Each row is a point. The last column is the point's height on a tilted bowl or saddle (a function of degree 2), plus a little noise. Count its main directions that bend up, bend down and stay straight.
In the rows, 128 means zero.

Points (17 x 4)
[[140 101 155 134]
 [ 97 165  58 201]
 [132 117 116 128]
 [160 130  94 131]
 [125 182 130 163]
 [148 104 147 128]
 [ 77 129 150 177]
 [156 154  82 145]
 [106 132 135 144]
 [106 168 118 164]
 [ 98 158 123 164]
 [136 101 139 131]
 [127 167 115 148]
 [159 103 103 135]
 [128 110  88 143]
 [134  76 125 150]
 [184  90 129 143]]
Directions: 3 up, 0 down, 0 straight

Points (24 x 5)
[[141 111 110 131 121]
 [120 148 104 120 118]
 [198 114 158 116 125]
 [125  87 170 151  90]
 [148 105 205 133  83]
 [128 107 132 153 121]
 [ 78 129  90 123  86]
 [119  89 113 129 116]
 [136  81 124  40  90]
 [ 96 118 157  97  86]
 [ 76 100 132  75  54]
 [186 151 180 118 151]
 [145 103 148 119 130]
 [128 140 107 114 120]
 [153 175 142 111 147]
 [112 149 107 102 102]
 [116 166 165 105 103]
 [113 123 160 115 112]
 [118 149 112 136 129]
 [148 131  84 118  97]
 [103 113 128 152 118]
 [178 101 130 146  98]
 [105 110 117 114 112]
 [138  72 144 123 114]]
Directions: 0 up, 2 down, 2 straight

Points (46 x 7)
[[ 90 120 188 109 122 121 147]
 [ 81 167 137 133 154 159 130]
 [ 79 198 137  87 143  96 165]
 [136 100 119 127 102 122 137]
 [ 83 127 134  88 119 117 130]
 [128  87 155  82 116 122 131]
 [136 114 118 131 138 100 140]
 [163 139  86 110 112 120 157]
 [111 117  97 126 146 118 136]
 [174 115 135  95 168 137 164]
 [132 134 133  84 118 125 132]
 [111  92 144 146 112 120 145]
 [125 156 157 165  83 137 161]
 [152  85 160 172 165 106 180]
 [111 175 142 124 140 163 137]
 [ 92 118 114 171 160 131 149]
 [110 146 115  85  86 150 137]
 [150 105  76 138 149 115 163]
 [149 132 181 128 128 133 154]
 [128  96 112 158  77 100 165]
 [ 93 123  64 138  96 123 149]
 [121  85 184 179 148 138 191]
 [116  94 106 128 107 117 139]
 [116 113 174 124  92 167 155]
 [143 150 153 144 160 126 155]
 [155 144  81 145 131 141 157]
 [ 93  79  85 141 109 177 160]
 [167 142 149  95 154 176 175]
 [170 108 126 163  96 124 166]
 [ 91 155 148 109 122 109 137]
 [121 155 169 154 128 103 156]
 [108 152 180 123  95 148 152]
 [127 168 149 147 150 119 150]
 [113 107 141 128 101 158 138]
 [ 83 166 101 166 167 163 133]
 [116 117  95 111 168 153 143]
 [ 97  96  93 122  95 142 140]
 [118 150 113 128  61 100 161]
 [163 109  82  96 175 140 176]
 [120 128  87 110 130 103 142]
 [137 172  70 140 134 115 161]
 [130 113 112 150  99 162 146]
 [172 108 111 181  87 149 187]
 [ 55 184 111 136 132 145 123]
 [140  63 124 124 117 140 150]
 [150 180 151 101 161 125 168]]
Directions: 5 up, 0 down, 1 straight

Points (42 x 7)
[[154 169 162 123 142  95 150]
 [112 177 127 116 150 138 164]
 [120 100 109 120 148 157 135]
 [118 121 130  77 122 140 143]
 [118 129 155 125 141  95 133]
 [139 141 158 106 101  79 134]
 [209  81  91 160  85 152 210]
 [126 118 137 174  99 115 151]
 [ 97 109 115 148  86 154 125]
 [178 162 149  92  90 102 151]
 [ 65 119 174 165 155 126 150]
 [116  92  80 165 164  96 119]
 [117 134 153 104 127 148 138]
 [148 130 143  93  90 175 140]
 [158 115 141 113 151 143 154]
 [137 119  95 110 104 117 147]
 [157 139 130 102  94 160 147]
 [121 198 115 107  65 149 169]
 [145  91 116 136 168 140 147]
 [127 102  83 134 133 137 131]
 [128 166 100 160 128 181 151]
 [148 128 130 111 117 138 144]
 [112 152  98 108 120  84 159]
 [ 90 109 134 104 121 120 131]
 [127  83 165 198 113 122 166]
 [150 126 117 116 164 139 158]
 [103 128 157 145 129 120 137]
 [ 87 139 102 145 142 144 140]
 [128 133  89  91 117 100 153]
 [115 185 150 127 130 126 154]
 [105 120 121  87 149  90 134]
 [111  85  65 109  69 123 144]
 [130 131  88  96  92  97 159]
 [157 176 112  80  92 131 171]
 [156 159 160 144 131 121 157]
 [106 126 134 134 108 128 134]
 [137  99  98 108  54 118 162]
 [137 157 198 130 120 128 138]
 [153 110 137  69 163 130 156]
 [178 167  89 114 134  85 193]
 [ 90 167  73  95 117 119 186]
 [144 100 141 108  88 119 142]]
Directions: 4 up, 2 down, 0 straight
